Every row gives one point. Each copy is the shape, with its points in the same order, stretched, turned, moved and blurred by noise. Say if it was mirrored as well.

Shape, 8 rows:
5 -37
-19 14
59 55
55 9
-80 -23
-37 -50
39 0
19 34
Copy 1, 8 rows:
-29 11
24 -7
71 66
22 59
-22 -65
-53 -26
6 48
48 26
Copy 1 is: mirrored
Copy 2:
-25 27
-7 -18
74 -25
59 12
-83 -20
-64 21
30 16
28 -27
Copy 2 is: mirrored
Copy 3:
-21 38
-19 -5
57 -3
30 16
-67 -1
-49 32
25 10
8 -6
Copy 3 is: mirrored
Copy 4, 8 rows:
47 0
5 -18
-49 72
-4 62
46 -93
67 -54
6 41
-19 25
Copy 4 is: only turned

Shape (7 x 2):
2 -34
-38 -18
-46 71
23 -43
62 19
29 7
14 -43
Copy 1:
-15 -30
20 -2
13 72
-30 -41
-71 -10
-41 -4
-25 -35
Copy 1 is: mirrored
Copy 2, 7 rows:
-29 0
-18 -41
63 -74
-30 25
38 47
18 8
-33 14
Copy 2 is: mirrored
Copy 3:
34 -23
-9 -69
-115 -40
54 -3
-1 76
6 31
55 -11
Copy 3 is: only turned

Shape:
-28 18 47
30 74 -26
29 62 0
-66 -24 -31
-19 -16 -37
11 -37 39
Copy 1:
52 -2 44
-61 -12 43
-33 4 48
20 -53 -31
-10 -23 -33
54 45 -21
Copy 1 is: only turned
Copy 2, 6 rows:
53 33 17
15 38 -100
41 40 -74
-50 -26 21
-33 -34 -12
52 -49 36
Copy 2 is: only turned

Shape:
-21 75 -45
0 -26 28
44 5 50
8 24 28
-10 -37 -5
72 25 -49
6 41 -44
0 38 28
Copy 1, 8 rows:
-106 -5 -43
26 -10 54
28 52 51
-19 24 42
24 -42 19
4 42 -75
-52 -2 -49
-30 26 39
Copy 1 is: only turned
Copy 2 (8 x 3):
85 15 -79
-49 -16 -2
-31 -48 35
-7 -34 -9
-40 15 -12
67 49 11
64 14 -51
9 -43 -13
Copy 2 is: mirrored
Copy 3 (8 x 3):
62 101 11
-47 -14 1
-41 -32 -50
-33 26 -40
-19 -15 36
92 -26 -18
61 46 10
-27 40 -31
Copy 3 is: mirrored
Copy 4 (8 x 3):
92 60 -23
-31 -11 -1
13 -54 6
26 -15 -13
-43 19 4
65 6 53
56 41 4
43 -15 -21
Copy 4 is: mirrored

Shape:
-13 -6 22 -41
61 35 20 39
-73 56 -4 47
-31 -24 20 6
11 37 1 5
30 6 38 -4
-26 -6 -14 4
-41 -16 -22 -37
Copy 1, 8 rows:
-21 -29 -37 11
27 -48 101 -30
89 -17 25 121
-13 17 -8 46
44 -41 29 5
-21 -43 38 -14
35 18 -12 28
25 15 -70 24
Copy 1 is: mirrored
Copy 2:
-11 4 33 21
54 25 59 -23
-22 65 -12 -36
-1 23 -11 19
12 10 41 -26
24 26 55 10
-9 -4 -14 -13
-29 -35 -15 -9
Copy 2 is: only turned
Copy 3 (8 x 4):
4 0 38 -15
32 2 -88 -36
31 23 35 75
3 43 37 -10
9 -13 -17 4
34 20 -9 -45
-22 11 26 12
-38 -15 50 22
Copy 3 is: mirrored
Copy 4:
10 25 18 -32
-81 -52 -3 5
10 -28 67 63
38 -25 17 -13
-40 5 19 20
-30 -24 8 -37
18 2 13 11
45 49 13 0
Copy 4 is: mirrored

Shape:
-46 -1 -16 15 -13 -41
29 17 12 -46 -28 44
-27 29 -21 -3 6 -54
-21 -2 -76 -30 -50 40
-4 70 17 -1 -87 24
-6 -1 15 -19 -15 -32
-73 15 -7 28 3 37
-12 31 -62 64 8 -22
-69 -31 18 52 -47 -15
Copy 1:
15 -3 -10 21 33 -63
2 -40 20 -51 -38 38
58 0 -12 7 48 -59
-11 -121 37 7 -16 30
-26 -77 -37 -58 -40 -30
29 9 9 -1 -8 -39
-73 -28 -23 -7 58 1
7 -22 -98 22 36 -37
-79 -1 -30 15 -17 -76
Copy 1 is: only turned
Copy 2, 9 rows:
14 -9 30 12 -24 -38
21 27 -25 -28 -5 68
17 0 31 24 12 -26
-46 32 14 3 -54 19
44 37 54 0 -43 96
32 2 2 -24 5 -12
-1 -41 20 38 -71 21
29 43 25 83 -27 -24
34 -25 28 -5 -84 -33
Copy 2 is: only turned

Shape (12 x 6):
3 14 19 11 -17 33
-46 -16 -47 -48 39 -30
41 -36 -30 -22 -2 -30
49 -26 59 -7 43 -28
-31 3 -45 25 36 48
-2 54 -39 30 14 -28
-18 11 25 -66 -21 72
-20 62 23 -40 -61 64
50 60 44 13 -5 13
-38 -25 -22 -78 -31 22
13 -11 -16 -35 -5 -1
-43 18 -21 36 -36 -12
Copy 1:
41 6 4 -13 -10 -18
-74 26 -53 -43 38 -48
-27 68 -21 -17 -22 -23
-9 20 39 46 25 -34
9 -3 -95 -30 3 -46
18 55 -49 -44 18 34
61 -8 32 -23 11 -94
110 6 48 -54 2 -26
96 41 39 15 5 12
-16 13 12 -61 -5 -71
-2 52 -4 -35 4 -36
-4 2 -20 -67 -12 54
Copy 1 is: only turned
Copy 2 (12 x 6):
20 -2 13 -32 9 -36
-56 -19 -42 77 28 29
-99 16 32 21 26 -35
-16 -15 98 62 -24 -23
-13 -72 -80 2 -35 -21
-8 52 -52 51 -45 -10
24 -32 -14 -28 88 -58
67 35 -31 -58 71 -65
42 47 31 5 -33 -81
-41 -14 -20 -15 121 -6
-46 3 -2 10 46 -41
20 30 -33 -21 2 45
Copy 2 is: only turned
Copy 3 (12 x 6):
38 -21 -13 10 0 -8
-81 1 10 48 28 44
-24 -36 -34 -14 -9 40
-12 -63 12 -58 -14 -17
-30 26 59 63 11 55
0 41 2 -21 72 38
34 -64 -40 84 -6 -11
72 -26 -68 68 26 -16
66 -27 -17 -45 47 3
-34 -40 -53 85 -15 11
-15 -24 -28 18 -4 23
8 44 -21 2 0 -6
Copy 3 is: mirrored

Shape, 12 rows:
31 -28 22 21 -12 41 -21 -21
-3 8 -22 -88 4 25 33 -4
13 10 46 51 -18 33 41 -18
15 -23 34 10 4 -1 -19 -37
31 -8 26 12 37 -28 19 14
-72 -10 -29 31 11 -57 8 -15
13 44 10 18 -17 -17 -20 -14
-32 -13 -11 -58 36 10 -21 18
-31 -36 -79 19 -34 37 55 -20
28 -5 35 9 -105 14 -18 -9
13 -19 19 46 10 -12 11 -36
1 22 7 -34 31 -10 -6 26
Copy 1:
2 13 -29 63 -7 51 -12 0
-16 67 14 -20 34 44 -42 -41
-18 -2 -38 45 -2 -50 11 14
26 30 0 43 -11 19 6 25
23 13 13 7 -11 12 58 -21
34 -20 53 -57 -20 -54 -32 71
-21 7 -10 -28 6 6 23 56
42 17 28 -13 42 63 -29 -16
-34 -2 14 -7 -40 -18 -111 -15
-62 13 13 29 -16 32 2 31
23 15 -8 20 -35 -22 7 27
22 17 9 -22 32 41 29 -6
Copy 1 is: only turned
Copy 2, 12 rows:
-8 -26 36 -30 22 -3 17 43
-13 44 28 9 -42 43 30 21
18 -33 30 35 47 2 31 29
25 -40 30 -18 3 0 5 9
31 3 -31 -24 14 2 35 21
26 -33 -17 41 -8 -2 -77 -40
14 -18 25 -12 42 2 -6 -43
4 41 17 -16 -40 -12 3 23
-57 -21 8 52 1 35 -49 49
31 -27 93 -10 62 48 -28 6
14 -52 -1 6 20 3 5 7
18 41 -3 -16 -1 -3 28 3
Copy 2 is: only turned
Copy 3:
16 22 31 -18 3 50 -32 -17
56 -1 7 -11 19 -88 -9 -46
14 95 7 -52 30 24 -23 -1
11 2 -9 -14 8 32 -49 -15
-4 13 8 -1 45 -2 -57 21
-43 17 -57 11 -49 -7 11 39
-15 21 -10 -28 32 20 22 7
44 -64 -3 23 -14 -29 -25 16
-13 86 21 -1 -75 -27 35 -21
-5 39 28 -121 -6 34 -1 -41
-19 45 -12 -3 11 39 -34 0
27 -31 -1 -1 42 -31 -16 21
Copy 3 is: mirrored
Copy 4, 12 rows:
31 -36 12 14 0 -38 24 -34
85 -14 -64 -3 40 4 2 48
-15 -37 17 4 87 -55 19 14
0 -8 3 23 10 -8 27 -26
15 19 20 6 71 20 43 -11
-44 73 -7 -59 3 31 -11 -9
-11 -7 29 11 31 13 -23 -6
75 18 -14 -21 -30 31 16 6
39 21 -52 -57 34 -61 -33 -4
-12 -79 11 -24 41 -19 -17 -26
-24 7 6 4 36 -16 20 -30
51 11 19 3 30 34 14 14
Copy 4 is: mirrored

Shape (13 x 8):
-25 -3 32 26 -37 -39 40 20
-4 -1 32 -23 33 -22 -22 29
-27 -42 51 37 -20 6 -23 7
11 -2 5 39 -1 -33 -21 38
21 10 -14 9 16 105 -10 -66
20 2 79 26 26 -23 -20 30
30 -26 -15 17 -61 -27 19 -47
-42 8 -13 14 -7 89 24 -1
5 12 17 23 24 -46 -17 29
13 -1 7 7 -87 12 -29 27
-10 -70 -12 41 35 -17 7 4
28 1 -15 19 13 -23 -20 -39
8 -76 -13 39 -11 -6 38 36
Copy 1:
12 -8 10 -14 -26 -53 -19 -29
-29 -21 15 -6 -22 -19 13 24
-37 -5 -4 7 -5 -70 9 -22
-10 11 24 -7 -29 -23 28 -10
-32 32 0 -28 76 -53 29 75
-31 -33 34 -30 -40 -76 37 -2
-8 34 0 -57 8 -44 -10 -35
-2 28 0 30 53 -44 -7 47
-4 -11 21 -13 -32 -17 30 8
-20 69 -12 -12 -40 -57 -17 -13
-33 -20 31 11 50 -3 34 -9
-15 14 -5 -49 4 -23 36 9
-27 4 62 14 40 -13 2 -28
Copy 1 is: mirrored
Copy 2:
-7 30 11 29 -25 30 -43 19
9 -16 -22 32 21 -21 36 4
-11 59 35 -20 -6 -3 3 16
-35 -8 -3 30 15 -21 -2 33
-65 -27 32 -78 -54 41 37 -12
-20 11 54 27 24 -10 27 4
-7 -45 30 -46 20 60 -17 58
-47 39 -11 -23 -103 13 -16 -27
-28 -11 -9 47 23 -1 8 24
19 -28 24 -50 -39 -16 4 64
-55 21 -41 11 49 -11 -22 -5
-36 -51 5 -13 33 40 20 35
-40 2 -31 -1 26 -37 -65 -1
Copy 2 is: only turned
Copy 3, 13 rows:
3 -22 80 -1 8 -6 -43 26
62 0 12 -19 9 -47 -9 -30
29 -8 2 -61 8 16 -74 28
33 -16 7 -6 -4 -37 -3 33
-100 42 -27 -63 17 -3 48 -26
86 30 13 -38 -21 -58 -55 -1
-52 18 2 36 1 74 17 71
-92 -30 40 -65 51 -40 -7 -37
50 -3 26 -7 -10 -48 11 17
-28 -27 -38 14 -15 15 -66 37
29 -3 20 -52 62 -9 25 38
-12 25 -9 -2 -11 21 61 31
6 -13 32 -32 64 -36 -13 44
Copy 3 is: mirrored
Copy 4:
37 28 -28 -16 -59 -39 -27 -42
-5 -33 56 -2 30 4 -58 -21
23 -29 23 -6 -59 -6 -24 35
7 23 52 30 -34 -2 -31 -25
-2 -1 18 -74 66 14 81 121
70 -33 72 -20 -15 30 -61 -16
-12 40 -26 0 -50 -8 79 -44
5 14 -24 -48 30 -49 17 105
8 13 61 2 -15 -1 -50 -35
-2 -12 -40 53 -25 25 25 12
-11 35 84 6 -49 -61 0 -8
-26 29 46 -19 -4 13 27 -15
23 44 46 43 -58 -71 28 -23
Copy 4 is: only turned

Shape (13 x 9):
-30 -39 -18 22 -31 79 36 45 5
-24 18 -50 -28 -58 -20 -22 -17 -8
-35 -9 48 61 30 -10 -38 33 -17
6 16 41 27 27 -12 -26 86 -39
19 -9 2 15 22 48 -12 -8 -17
-8 4 -22 59 44 22 -2 46 -59
5 25 -7 -30 -47 -46 -13 -31 -18
-12 27 -30 -34 -12 -30 -25 -17 22
-20 -3 -38 6 -12 25 47 16 27
-31 39 -45 -52 -29 7 -29 -4 -1
-42 20 -18 -57 -14 -17 5 -19 -31
-11 -51 -27 3 16 34 21 27 -3
0 35 27 41 42 27 4 5 -34
Copy 1 (13 x 9):
39 39 -22 -16 36 -13 73 20 -121
43 -55 43 -11 20 -57 23 37 18
3 29 2 -65 -52 3 -37 -68 -84
15 77 39 -51 23 32 -37 -34 -77
-26 42 -28 11 2 -8 33 -13 -41
-33 67 -16 -65 22 -31 9 -2 -53
27 -55 34 -19 25 -5 -8 19 42
44 -19 29 8 -6 -26 -13 30 24
43 15 -30 -34 28 -7 29 53 -47
74 -7 44 25 -3 -47 46 41 29
51 -18 46 -19 -9 16 31 48 48
-18 23 -1 -13 6 11 26 42 -85
-4 59 -54 -49 -9 11 5 -30 -16
Copy 1 is: mirrored
Copy 2 (13 x 9):
-18 -38 -70 -19 -38 41 -11 -44 1
43 -25 21 -23 -25 -8 6 32 -30
17 45 27 -14 14 32 15 -63 46
26 36 -17 -11 39 5 11 -46 67
-19 -18 -14 8 44 57 -16 -9 -7
17 -2 -45 -44 49 53 -27 -73 17
40 3 38 16 0 -15 -15 64 -22
25 -7 45 10 5 -39 24 15 -28
-4 -7 -23 -6 -25 -15 -9 -30 -30
47 -32 19 9 -3 -18 24 14 -32
52 -28 40 39 -4 -11 -31 31 -28
-30 -46 -19 -21 3 29 -24 -32 3
24 26 -12 22 53 33 -17 -37 -1
Copy 2 is: mirrored

Shape, 12 rows:
26 -40 -62 -43 48 17 -13 -6 -9
59 -13 -62 -56 11 4 28 -26 16
-43 3 29 27 -63 51 7 73 -9
-56 10 55 -6 18 -27 -12 5 -39
2 -21 24 63 -46 9 -43 77 -27
-7 38 75 -12 -10 13 -49 -2 -58
-52 -52 45 -16 -62 31 2 65 -48
50 -67 2 -11 -4 10 -8 -11 45
3 -50 -54 4 -32 7 13 -40 6
-17 -19 40 15 33 42 24 -11 -22
-56 -2 39 -6 10 27 -40 2 28
74 -28 -57 -39 30 -41 33 -9 35
Copy 1 (12 x 9):
-19 42 8 11 -44 20 -29 -43 -24
-19 63 30 -16 -8 28 -13 -59 -18
80 -16 -4 38 22 -79 11 -4 11
-2 -15 -23 -8 -7 -8 -7 65 -25
76 -44 -43 46 12 -31 27 -18 -6
-19 -53 -44 -5 52 -56 -17 27 -56
82 -17 -15 -5 -21 -95 23 -8 -36
46 11 -24 -42 -15 -9 5 -75 5
-5 17 40 5 -47 16 32 -39 18
14 -19 11 -12 -16 -17 -50 23 -6
19 -2 -56 -6 -1 -65 -5 16 13
-3 70 12 -27 -15 70 5 -54 -7
Copy 1 is: only turned
Copy 2, 12 rows:
1 -52 9 27 44 -9 74 -44 -9
41 -23 44 3 83 -5 40 -61 -18
63 54 -51 46 -26 -17 -9 74 -31
-13 65 -27 -5 -45 -48 -6 -27 19
-4 20 -49 -2 -27 5 -9 105 -43
15 108 -27 -38 -46 0 53 9 -12
69 58 -121 20 -6 -24 19 38 -40
29 -30 -18 -1 1 41 -2 -30 -14
53 -16 -1 10 -18 -36 -4 -29 -88
32 -2 -34 -6 -75 -30 15 14 38
12 64 -1 57 -62 -10 23 -35 3
-4 -53 40 -7 95 12 0 -74 13
Copy 2 is: only turned
Copy 3:
-85 -3 -37 -2 -11 40 26 -4 -10
-36 -20 -27 22 -22 35 47 45 30
14 -22 27 -50 71 30 -48 45 -26
-23 16 -18 31 44 -51 -48 -6 -44
20 -4 30 -68 6 5 -70 53 -44
-8 -53 26 37 12 -27 -41 -39 -48
-18 -84 -19 -17 66 12 -66 72 -86
5 -52 -64 -30 -59 54 2 41 62
-18 -16 -31 8 -26 73 -29 53 17
3 16 -42 -20 26 41 -7 -12 -25
-41 -12 -21 -5 17 15 -32 -51 42
-19 25 -51 -9 -34 -3 50 69 45
Copy 3 is: only turned
Copy 4, 12 rows:
5 84 -18 52 36 -38 20 56 67
28 23 5 58 28 -55 62 55 60
-22 -65 9 -45 -39 54 13 47 22
-55 -5 -4 -15 -16 -27 -28 -42 -58
-23 -27 30 4 -55 77 13 -1 38
-21 0 61 -20 -18 -11 -62 -30 -31
-86 -49 17 -33 -28 8 40 53 7
12 -3 34 40 46 32 71 10 58
30 6 7 39 -15 34 82 84 10
2 24 16 -42 -5 -8 21 -20 22
-12 -2 -6 -15 44 48 -47 2 -35
10 12 -7 84 34 -57 79 12 73
Copy 4 is: only turned
